Each row of a before or after table is a point. The points were changed in one or more steps. Then noise was added and the rows were shuffled. The steps act on how far a point lies along the listed directions, d1 being the first. Name the steps. A step turns or swaps two directions, mirrors them in a line or flattens them onto one, adds a multiple of one to another, or multiplies one. Angles are multiples of 10 degrees, from the lower direction toward the higher: turns from -170 to 170, lines from 10 to 170 but not 90. Use the fewest steps. Two steps may share a direction if one is a turn and the other turns, adds or multiplies; they go together, in the order done. Otherwise the lowest direction goes first.

Directions:
(1): [-3.5, 18.6, -23.3]
(2): [20.1, -15.9, -15.7]
(3): [-22.0, -17.4, -10.6]
Before (8 x 3):
[[1.4, 3.6, 2.1],
[0.7, -8.1, 13.3],
[1.6, 3.7, 0.3],
[4.9, 0.6, -0.7],
[-6.9, 6.1, 3.5],
[3.0, -3.0, 2.2],
[-0.4, 0.5, 0.5],
[2.6, -0.1, -2.4]]
After (8 x 3):
[[0.8, 0.1, 0.1],
[4.3, 7.7, 4.5],
[3.2, 0.1, -1.4],
[2.0, -3.6, -3.2],
[0.3, -3.3, -0.4],
[-0.8, -2.5, -2.6],
[2.0, -2.2, 5.8],
[4.0, 0.3, -0.5]]
Steps: multiply d1 by 0.4; turn d2 and d3 by 70 degrees

Directions:
(1): [-23.3, -15.1, -21.5, 27.0, -10.3, 16.8, 7.3, -0.3]
(2): [17.0, 22.1, -5.4, 17.7, -13.3, 13.1, -30.4, -3.8]
Before (11 x 8):
[[-10.2, -4.7, -10.9, 8.3, -5.4, 7.0, 4.0, 1.3],
[5.0, 7.4, -0.7, 2.7, -1.1, 3.3, -9.8, 0.3],
[1.6, -2.2, 1.4, -4.3, 0.9, -3.8, 5.7, -0.6],
[6.8, 3.9, 3.4, -5.5, 1.4, -5.3, -1.8, 0.9],
[6.3, 4.4, -0.5, 4.6, -3.9, 1.3, -6.8, -4.5],
[3.3, 3.2, 1.9, -5.3, 1.1, -3.0, -2.5, -0.7],
[-2.6, -1.2, -2.6, 7.0, -5.1, 3.1, -0.7, -0.9],
[-2.8, -2.4, -3.7, 5.9, -4.1, 2.0, -2.7, -2.1],
[-1.0, 2.9, -0.3, 1.3, 0.7, 0.0, -3.3, -0.3],
[-2.4, -2.7, -2.7, -3.3, 1.5, -0.3, 3.2, -0.4],
[-8.5, -7.7, -0.6, -3.1, 3.7, -3.2, 9.1, 1.2]]
After (11 x 8):
[[-4.6, -1.9, -4.8, 3.3, -1.9, 2.3, -0.3, -0.6],
[7.3, 8.9, 1.2, 1.0, -1.6, 1.0, -10.7, -1.0],
[-3.8, -7.6, 0.2, -1.4, 1.2, -3.4, 8.5, -2.4],
[1.5, -2.1, 4.2, -5.6, 1.6, -5.8, 0.2, -1.6],
[3.2, 3.3, -2.3, -1.7, -0.5, 0.9, -3.8, -1.5],
[-3.5, -0.6, 0.0, -0.5, 2.4, -1.6, 1.0, 0.3],
[7.6, 6.4, 6.7, -14.1, 3.5, -7.1, -0.8, 2.1],
[2.0, -0.7, 5.4, -5.4, 1.0, -5.3, 2.7, 0.3],
[3.2, 2.8, -3.0, 4.1, -4.4, 2.3, -2.1, -2.1],
[-7.7, -6.8, -1.7, -2.3, 4.2, -1.0, 7.1, 2.2],
[-3.9, -2.9, -6.7, 6.5, -3.7, 2.5, 1.2, 0.8]]
Steps: turn d1 and d2 by -170 degrees

Directions:
(1): [-18.1, -13.7, 15.7, -2.0, 35.4, -0.3, 8.6, -14.3, -1.5, 14.0, -25.5, -13.6, -19.9, 21.8]
(2): [-0.1, 0.9, 5.3, 11.8, 32.5, -0.7, -31.4, 21.8, -7.5, -34.3, 9.3, -12.1, -3.2, -6.5]
(3): [-5.0, -3.1, 36.4, 8.0, -13.7, 0.2, 2.2, 16.3, -29.3, 23.3, 22.9, -20.0, 1.3, -0.8]
Before (9 x 14):
[[6.0, 5.7, -1.6, -4.2, -15.8, 1.0, 0.7, 6.9, -3.6, 3.0, 10.6, 4.2, 7.9, -7.4],
[-2.7, -1.7, 2.4, 2.9, 7.7, 1.1, -4.5, 1.4, -1.8, -1.7, 3.6, -2.5, -1.0, -0.3],
[3.7, 1.5, -3.5, 0.9, -13.1, 0.2, 5.1, 2.7, -4.7, 4.7, 6.6, 1.8, 5.3, -1.2],
[2.1, 2.4, -1.1, 1.3, -11.4, 1.6, 0.4, 3.1, 0.4, 1.9, 9.4, 1.9, 4.8, -4.6],
[3.1, -2.3, 7.9, 2.8, 4.1, -0.7, -5.8, 3.6, -3.6, -3.9, 2.6, -2.3, -2.0, 0.2],
[-1.6, -0.5, 8.5, 2.3, -3.1, 1.2, 5.0, 3.0, -5.1, 9.1, 1.4, -5.3, -2.5, 4.2],
[-1.3, -4.2, -6.1, -1.7, 5.1, 0.4, 3.1, -4.7, 5.2, -1.7, -5.0, 0.5, -2.7, -0.2],
[-0.1, -3.2, -7.8, -2.0, -4.4, -3.4, 3.4, -2.5, 6.3, 0.3, -1.9, 4.7, -0.8, 0.9],
[0.4, -2.3, 9.9, 5.3, 3.6, -0.8, -1.7, 3.2, -5.4, 4.7, 1.7, -8.4, -0.6, 0.6]]
After (9 x 14):
[[0.7, 0.7, -0.5, 0.4, -2.4, 0.9, 4.2, 0.1, 1.2, 3.7, -1.7, 1.1, -1.3, 2.7],
[0.5, -1.0, -3.8, -0.4, -2.6, 0.0, 6.0, -0.9, -2.0, 3.9, -1.1, 0.4, 1.3, 3.7],
[-2.1, -4.3, -1.7, -0.6, -3.8, -2.9, 3.8, -1.0, 1.8, 3.6, -0.1, 1.2, -1.7, 0.9],
[2.8, 0.4, 0.5, 3.3, 2.0, -1.0, -2.9, 1.5, 1.5, -0.3, -0.2, -2.7, 1.4, -1.2],
[-0.3, 0.9, -0.7, -4.8, 0.5, 0.2, 1.6, 1.1, -0.9, 2.9, -1.2, 0.8, 0.5, 0.3],
[-0.9, -0.5, -0.4, 2.7, 4.7, 1.1, -5.3, 1.9, -0.2, -4.1, 5.0, 0.0, 1.6, -2.2],
[-1.7, -0.2, -0.6, 0.9, 0.4, 1.2, 0.8, -0.8, 2.6, 2.4, 1.9, 0.1, -0.7, 0.6],
[-0.1, -3.7, -1.4, 0.1, -1.2, -0.1, 2.8, -1.3, 0.5, 1.3, 1.1, -1.7, -0.9, -1.8],
[4.7, -0.8, 4.1, 1.7, 3.7, -1.2, -6.4, 1.9, -0.4, -6.3, 1.8, 0.6, -0.9, -0.9]]
Steps: flatten d1 and d2 onto the line at 100 degrees; multiply d3 by 0
